Each row of a before or after table is a point. The points were changed in one or more steps. Then noise was added and the rows were shuffled. The steps act on columns, c1 being the first. What was done? A step turns or swaps two columns, mirrors them in a line or flattens them onto one, adds a multiple of one to another, or multiplies or shifts one. Angles are multiples of 10 degrees, from the lower column toward the higher: turns from -170 to 170, lines from 10 to 170 but not 90. Use the fewest steps. Two steps may share a column if one is a turn and the other turns, adds or multiplies; they go together, in the order done. Otherwise the lowest column goes first.

Before (11 x 2)
[[  3  21]
 [ 23  22]
 [-10  17]
 [ -5  58]
 [-26 -32]
 [-28 -51]
 [ 18  37]
 [ 14 -66]
 [ 24  36]
 [  8 -42]
 [-14  14]]
After (11 x 2)
[[-58   1]
 [ 10 -17]
 [ 31   9]
 [ 44   2]
 [  5 -19]
 [-40  -7]
 [ 41  -2]
 [ 20  -8]
 [-51  45]
 [ 48 -32]
 [-33  29]]
Steps: mirror c1 and c2 in the line at 30 degrees

Before (10 x 4)
[[  4  53 -17  -9]
 [-22 -30  26  41]
 [ 25  41 -31  14]
 [-29   6  -5 -30]
 [-29   8  48  24]
 [-10   2 -36 -31]
 [ -8 -32  26  40]
 [ 10 -19  57  20]
 [ 33  50 -16   1]
 [ 28  42 -24   4]]
After (10 x 4)
[[-30   5 -47 -32]
 [-30  13   5  24]
 [ 10 -26  73  19]
 [ -6 -40  13  40]
 [ 26  51   6  12]
 [-20 -39  -7  40]
 [ 34  66  34   3]
 [ -9   4 -50 -32]
 [  3  67 -14  -9]
 [ 29  52  19   2]]
Steps: add 1.5 times c1 to c3; multiply c2 by 1.3

Before (8 x 6)
[[-31 -45 -19   1 -13 -24]
 [ 29 -44 -37 -20   8 -29]
 [ -8 -26 -34  14  13  11]
 [  9 -15 -14   8 -48  16]
 [ -7  15 -33 -28   5 -37]
 [-29 -31 -19 -18 -43  15]
 [-25   9  20  16 -11   3]
 [-35  20 -28 -11 -30 -25]]
After (8 x 6)
[[ -25  -52  -20    2  -13  -71]
 [  19   -2  -31  -28    5 -113]
 [ -16    2  -15    8  -49   46]
 [  20  -17   20   16  -13    9]
 [ -19  -21  -33   15   14   35]
 [ -53    1  -38  -20    6  -88]
 [ -12  -36  -19  -19  -41   46]
 [  34  -21  -28  -11  -28  -74]]
Steps: mirror c1 and c2 in the line at 60 degrees; multiply c6 by 3

Before (14 x 9)
[[ 46   7 -62  32 -22  35 -35  -5 -14]
 [-29   9   2  -2 -26   2  -9  12 -33]
 [-25  -2  -1 -39  34 -35  54  14   7]
 [ 32  19  27  15  27  36 -15 -26  73]
 [ 54   7  27 -48  26  -3 -19 -32  62]
 [ 31  -1  24 -20   6 -29  20 -27  55]
 [  1 -22 -59   4   5  34 -28 -43  21]
 [-33 -10 -65   2  -4 -28 -56  38 -23]
 [-23  57   5  54  -9  14 -48 -43  -8]
 [ 48  47 -31  33   8 -39  33  26  26]
 [-17   3  31 -15  39 -61  20  -4 -19]
 [  8 -48  40 -14  21  38 -27 -34   0]
 [-19 -29 -24 -22  39 -12 -18   1  11]
 [-31  57 -39 -23  60 -27  52   7 -17]]
After (14 x 9)
[[-23  58  -3 -18  63 -26  64   7 -23]
 [ -6  18  -9  74  13  36 -28 -26  14]
 [  3  47   3  27  -9 -38  45  26  33]
 [-13 -29  27  11  41 -12   4   2 -23]
 [ -6 -46 -13   0  15  37 -46 -34 -14]
 [ -3 -11  86 -22   8 -26  -1  40   3]
 [  0  55  27  -8   0  15 -40 -44  55]
 [-14   3 -36 -19  38 -60  -6  -2 -15]
 [ -1 -23  64  24   2  35  17 -44   5]
 [-14  -2 -37   7  38 -35  41  15 -39]
 [ -1   8  -8  63   6  -4 -32 -31 -48]
 [ 11   8  71 -14 -34  34  12  -5  32]
 [  2  -1 -30  55  -5 -28   2 -27 -21]
 [  5  10   4 -32 -12   2 -10  14  -1]]
Steps: flatten c1 and c5 onto the line at 110 degrees; mirror c3 and c7 in the line at 110 degrees; swap c4 and c9

Before (14 x 12)
[[ 25  58  -8 -18 -25  16 -13   1  24  -5  -1  -7]
 [ 11  34 -13  31  50  48 -22   0 -10 -34   7 -14]
 [-89  32  -4  78  -8  16  28   1   5 -16 -16 -71]
 [ 31  22  13  81 -22  25  -5  22 -18   7   4   1]
 [-13   6  10   6  10  47 -75  31 -38  60 -74 -28]
 [ 16  63  27   8 -27 -10 -11   4 -58  41 -10   4]
 [ 18  21  63  31   9  40  49  25   7  17 -17  40]
 [ -7  20  28 -22 -47  32 -50  -1  -8  -1 -40 -13]
 [ 31   3 -14 -13  46  -2  23   1  30 -11  36 -10]
 [-14  19  -7  -5  30  41 -13 -67 -19  34  10  54]
 [-27  47 -44 -12   0   4 -10  36  37  49  47 -32]
 [ 35  21 -25 -29   3  22  54   1  -6 -27 -28  -6]
 [ 23  41   2  35 -12  36  13   3 -46  -3  61 -14]
 [-25  18  -2 -16 -15  15 -45  32   6   2 -21  26]]
After (14 x 12)
[[ 14  63  37   6 -27  -9   3 -11 -58  25   3  11]
 [-16   6  32   8  12  45  14 -82 -38  52 -28  75]
 [ 30  65 -10 -21 -24  16   8 -11  24  -5  -8   1]
 [-89  32 -13  77  -8  17 -13  22   2 -14 -72  15]
 [ 36  19 -35 -28   1  23 -27  50  -3 -19  -6  28]
 [-13  19   2  -6  31  40  61  24 -17  32  58 -10]
 [ -6  19  30 -23 -48  32  27 -42  -6 -10 -11  40]
 [ 29   2 -13 -15  43   1 -18  20  30  -6 -11 -37]
 [ 25  25  17  82 -24  26 -24 -14 -21   0   1  -3]
 [ 25  40  -3  35 -13  37  -7  11 -44  -4 -11 -60]
 [-32  21  -1 -17 -17  18  -6 -55   6   0  22  21]
 [  8  34 -23  31  52  48   8 -19  -7 -24 -14 -13]
 [-30  47 -25 -13  -1   5 -27 -27  41  64 -33 -48]
 [ 17  21  64  27   7  45 -43  29   6  -8  36  19]]
Steps: turn c3 and c10 by -20 degrees; turn c7 and c8 by 120 degrees; turn c11 and c12 by -90 degrees

Before (14 x 18)
[[ -3  -4  30  19  -7  39 -16 -37 -51  71  21  36  20  -7  34 -27  46 -39]
 [ 32  -6 -14  11  14 -24  -1 -43 -12 -10 -12 -59 -20  15  66  22  12   6]
 [-16  11  32 -44  30  31 -42  -2 -69 -15 -19   4 -26   7  -8   2  37   3]
 [ 16  -1  14   7  13 -45  -8   3   3 -51  -3 -37  30  22  99  -4  37  -2]
 [ 24 -46  -2 -12  28 -43 -17 -26 -26 -47 -23 -80  50  -5  48  24  50  13]
 [-31 -10  -3  32 -31  24 -11  17 -38  52  -3  30  20   8   7  -5  10  -7]
 [ -8 -15  24  32  26  33 -39  -6 -30  48  45   7  23  20   9 -15 -14 -43]
 [-40  36   2 -62  56 -20 -21 -25 -54  22 -22  28  14  -8 -16  -9  15  12]
 [-32  28  20 -67  45 -23  -9   9 -20  22 -22  -2  -6   7 -34  35  70 -26]
 [ 18  11   4   8  32  -1 -12   0   4 -31 -11 -92  26 -46  75   9  33  14]
 [ -4 -22 -20   0   1  55 -46 -16  12  43  24  40  18   8  13 -27  34 -18]
 [-19 -29   8   6  -2 -26  26 -37  -1 -49  -7 -67   4  -7  51 -28  16 -21]
 [ 41   0 -22   1  38 -34  16   7 -21 -38 -47 -49  18   1  33 -24  41 -29]
 [ 25 -20  16  23  -8  28  22   2 -16  44  61  30  21   9   4 -33  25   9]]
After (14 x 18)
[[ -21  -30    9    9   -2  -25    5  -92   -2  -48  -27  -67    5   -7
    15  -28   16  -22]
 [ -41   66    3  -61   56  -21  -39  -62  -54   21  -10   28   15   -7
     3   -9   14   11]
 [  -4   -8   29   18   -7   39  -38  -89  -52   70    0   35   19   -5
    -1  -26   48  -40]
 [  18   26    5    6   32    1  -30   -2    4  -29  -39  -94   27  -47
    26   10   32   16]
 [  16    5   13    5   13  -45  -28    8    1  -52  -44  -37   30   22
    27   -2   38   -2]
 [  -7    0   22   32   24   33  -62  -16  -30   48   29    7   24   20
   -17  -14  -14  -43]
 [ -32   50   19  -68   45  -22  -31   22  -19   21   -2   -3   -3    7
     1   35   69  -26]
 [  41   18  -21    1   38  -33   -6   15  -20  -39  -49  -50   20    1
    28  -26   42  -27]
 [  23  -30   -1  -11   27  -43  -36  -65  -26  -48  -38  -79   51   -5
    23   25   51   13]
 [  -5  -21  -18    0    1   55  -67  -39   11   45   15   39   18    8
    -6  -24   34  -16]
 [  24  -23   16   23   -9   28    5    2  -15   44   45   33   21    7
   -24  -32   26   10]
 [  32    0  -13   11   15  -22  -19 -108  -11   -8  -38  -59  -19   15
    23   23   11    6]
 [ -16   26   31  -43   30   32  -63   -6  -70  -16  -11    2  -24    7
     7    0   38    4]
 [ -30  -25   -4   31  -32   23  -32   44  -37   50   -5   30   22    8
     2   -6   11   -7]]
Steps: add 0.5 times c5 to c2; shift c7 by -20; multiply c8 by 2.5; flatten c11 and c15 onto the line at 150 degrees

Before (12 x 20)
[[ 65   0  10 -41   4 -16   2   3   4  -7  40  31  12  37  -3  -7 -20  31
   32  14]
 [ 46  34  -9   9  46  26  57  29 -18   1 -43  32 -57  18  16  15 -12  30
  -14  21]
 [ 12  11   0 -60  45 -60  -6  41  13  34  14 -31  15  81   4   0 -19  -1
  -30  39]
 [-23  11   6  19  43  36 -15  51  23  55  37 -22  70  61   6   8   0  20
   -7 -23]
 [  0  19  15   9  23 -21 -11   3 -14  -1  -7 -19  -3   2 -47  78  34  -6
  -46  35]
 [ -2 -53  25   7 -15 -21 -42 -56 -14  48  39  70 -37  -2 -36 -30  12   9
   -4 -10]
 [ 18  35   5 -75  -2  44  52  -8  10  39  17 -45   4  -8  -4  56  -6   4
   15 -52]
 [-14 -29  -3  -1  13 -13  38  16 -30  -4 -43  58 -25  15 -49  22 -32  43
  -25   6]
 [ 30  18  63  -8  15 -75  10 -20  34 -14  17  12 -10   6   4 -10 -56  19
  -40  10]
 [ 35 -43  53 -60  15  31  25 -19 -20  19   8   0  -9 -26 -20  12  55  28
   -5  -3]
 [-17  21  32 -23 -12 -11  55 -19 -13   7  21 -32  50 -42  26  17 -38  26
    2 -18]
 [-34 -30  64  49  43  30  -1 -46 -52   4   5   6  11  16  -1 -44 -39  28
  -19 -35]]
After (12 x 20)
[[  0 -53 -23   5  -2 -21 -42  57 -20  49  42 -61 -38  -2 -35 -13 -29   9
    7  35]
 [ 16  34  -7 -78  -9 -38  52 -21   5  37  18  60   4  -8  -3   7  54   6
    9  34]
 [ 34 -42 -43 -61   9 -35  23  -6 -37  19   9   1 -13 -25 -20 -55  10  33
  -11   3]
 [ 30  19 -69 -10  25  44  11  64  10 -14  17 -16 -12   2   2  56 -13  19
  -31  -5]
 [-33 -30 -41  48  27 -54  -1  15 -69   3   4   7  10  14   0  39 -45  28
  -30  34]
 [-16 -32  15  -1  16  19  38  -5 -28  -7 -42 -60 -26  17 -51  32  24  41
  -23  16]
 [-21  12 -14  15  18   3 -17 -61  19  57  35  28  73  58   6  -2   9  24
  -24  12]
 [-20  21 -27 -23  -8  -3  56  25 -24   8  21  34  50 -43  28  38  16  28
    4   7]
 [ -4  17 -10  10  32  18  -9  12 -16   3  -7   5   0   2 -49 -33  77  -7
  -37 -39]
 [ 46  35  14   7  28   2  60 -39 -11   4 -44 -40 -57  14  13  13  14  31
  -32  -9]
 [ 11  14  -4 -57  33  74  -6   5  10  34  13  17  13  80   3  20  -1  -1
  -38 -46]
 [ 67   3  -9 -41 -16  15   0   8   1  -9  42 -35  12  38  -4  22  -9  30
   17  -1]]
Steps: mirror c3 and c9 in the line at 100 degrees; flatten c5 and c19 onto the line at 130 degrees; turn c6 and c8 by -140 degrees; turn c12 and c20 by 160 degrees; turn c16 and c17 by 90 degrees

Before (14 x 32)
[[ 38 -17 -14 -57 -25 -12   4  -1  30 -15 -49  44 -23  61   9 -25 -27  17
  -27  49  -8 -10  62  44 -31 -15 -19  -4  -4   9  63  36]
 [ 23 -55   6 -52  15 -24 -18  18 -26 -71 -14  20 -29  43   8 -53 -54   3
  -31  15 -63  44  20  44 -33  10  -1 -41  -2  34  27   2]
 [-26  27  20  37  -1   0 -33 -16  69   7  -2 -47  -7  16  -4  30  20  19
    5 -21  40  27 -29 -25  14 -17  29 -32  49  -2 -10 -12]
 [ 17  23  49  -3  17  24 -37 -21 -16 -17  15 -27   7  29 -41  25 -12 -12
    5  -4  33  37  -4  -1 -13  14  10  -6  13  73 -17  10]
 [  9  35 -18 -23 -46 -49  21  51  47  16 -43  30  -3  10  -2 -45 -67  40
   31  37 -34  14  37   7 -81 -34 -19  17 -48  -2  30  42]
 [  0  20 -37  -7 -18  26   4  27  48 -28 -14 -40   3  22  -3  18  -1 -14
   87 -39   5 -28   0  17  17 -57   1  22  22 -27  44 -26]
 [ 48 -60  34 -18  11 -36 -18  33  -9 -61 -28   9 -68  60 -63 -48 -30  14
  -36  35   2  13  32  55 -42  53   4   3   7  32   6  17]
 [-41  10  -5  11 -16  -4 -65  17  35  -4   6   7  32  39 -61  38  14  12
   15 -18  19 -19  -1 -31   5 -13  16 -15  20  32 -29   0]
 [ 22 -10 -33 -24 -37   0  18  22  10 -28 -66  18 -48  12  45   8  25 -34
   35  14 -48 -35  -5  39  23 -64  -6  72  43  -9   2 -34]
 [  4  50 -37  32  -9  29 -39   0  53  -1  -8  -4  -6  30 -13  37   9 -24
   55 -48  -6   1 -49 -28  -6  -2  52   0  63  22  23   9]
 [-32  -7 -16  18 -13   4 -37 -51  54  21  11 -10  14   8 -12  24 -20  12
   55  -9  18  -5   1   6   1  28  23  20  48   9 -10 -16]
 [-40  37 -38  12 -35  15 -23 -25  31  39  21 -37  -2  30 -12  18  47 -69
   22 -54  27   0 -36   6 -14 -16   3  -1  34 -28  -1 -22]
 [-22  -6   4   5  20  -4 -61  -1  16 -11  24 -51  17  57 -27  33  39 -18
   35 -16  29  48   2 -45 -25 -10  52  30  66  28   1  -5]
 [  0 -33 -31 -10 -60   8   0   8  33  13 -54 -37 -15 -17  19  72   5 -22
   49 -25 -22 -39 -19   3 -10 -25 -29  11  63 -25  33  12]]
After (14 x 32)
[[  2 -29 -33  -4 -60  10  -4  35  32  13 -55 -38 -21 -18  17 -46   3 -19
   -4 -29 -21  58 -19 -12 -11 -38 -30  11  62  23  31 -44]
 [-40   8  -6  33 -15  -2 -67  49  32  -3   3   5  25  40 -65 -24  14  10
    2 -15  21  22  -2   8   4 -21  13 -17  18 -37 -30 -20]
 [ 16  -7 -31 -44 -41   0  19  54   7 -28 -68  20   2  12  45  26  24 -33
    2  15 -49  51  -5 -17  23 -67  -6  72  43  50   0 -11]
 [ 19  24  51  -2  17  22 -39   8 -19 -13  14 -30  72  28 -42 -28 -12 -10
  -31  -1  34 -19  -2  -2 -13   7  10  -4  12 -22 -15  -7]
 [-31  -5 -15  -8 -16   2 -38 -24  52  21  10 -15   9  11 -11 -32 -18  10
  -32 -10  15  47   1  23  -1  -1  24  20  46 -19 -10  24]
 [ 37 -18 -13 -52 -28 -11   2  31  28 -16 -47  43  16  61  11  28 -25  17
   24  49  -8 -12  62 -46 -30  22 -18  -4  -3  21  59 -22]
 [  6  49 -37  32  -6  32 -38  31  52   2  -8  -4  24  32 -14 -34   8 -21
  -39 -50 -10  42 -48  28  -6  -7  52  -2  65   2  24 -18]
 [-25  29  18  27   1  -1 -35  12  70   9  -2 -49  -2  15  -1 -17  21  20
  -25 -22  40 -13 -30  32  14 -33  30 -29  47   4 -12  -6]
 [ 22 -54   4 -53  17 -26 -16  49 -32 -67 -15  22  40  43   9  41 -55   4
  -13  14 -64 -52  23 -45 -36  32  -3 -40  -2  21  27  20]
 [  1  21 -37 -16 -17  29   0  58  48 -31 -13 -38 -30  23  -2  15  -4 -11
  -34 -40   8  83   3  -5  19 -62   1  22  26   1  40 -15]
 [-21  -7   3  49  22  -5 -59  22  17 -12  23 -54  28  57 -27 -27  38 -15
  -60 -15  30  -6   1  -3 -26 -20  52  25  66 -22   0 -14]
 [ 51 -59  33 -56  11 -37 -20  62 -10 -62 -26  10  45  58 -61  11 -30  13
   15  36   0 -34  32  -7 -44  64   6   4   9  62   5  32]
 [-41  32 -37  -4 -33  12 -25   4  34  41  23 -37 -29  30 -13  -8  48 -66
  -14 -58  28  15 -36  13 -10 -34   3  -1  34   4  -1   2]
 [  9  33 -19  -8 -47 -51  18  80  46  17 -45  30   0  11   3  56 -65  39
  -30  38 -32  15  35 -23 -82  21 -17  14 -48   4  31 -41]]
Steps: turn c4 and c24 by 80 degrees; shift c8 by 30; turn c13 and c30 by -100 degrees; turn c16 and c26 by 150 degrees; turn c26 and c32 by -140 degrees; turn c19 and c22 by 130 degrees
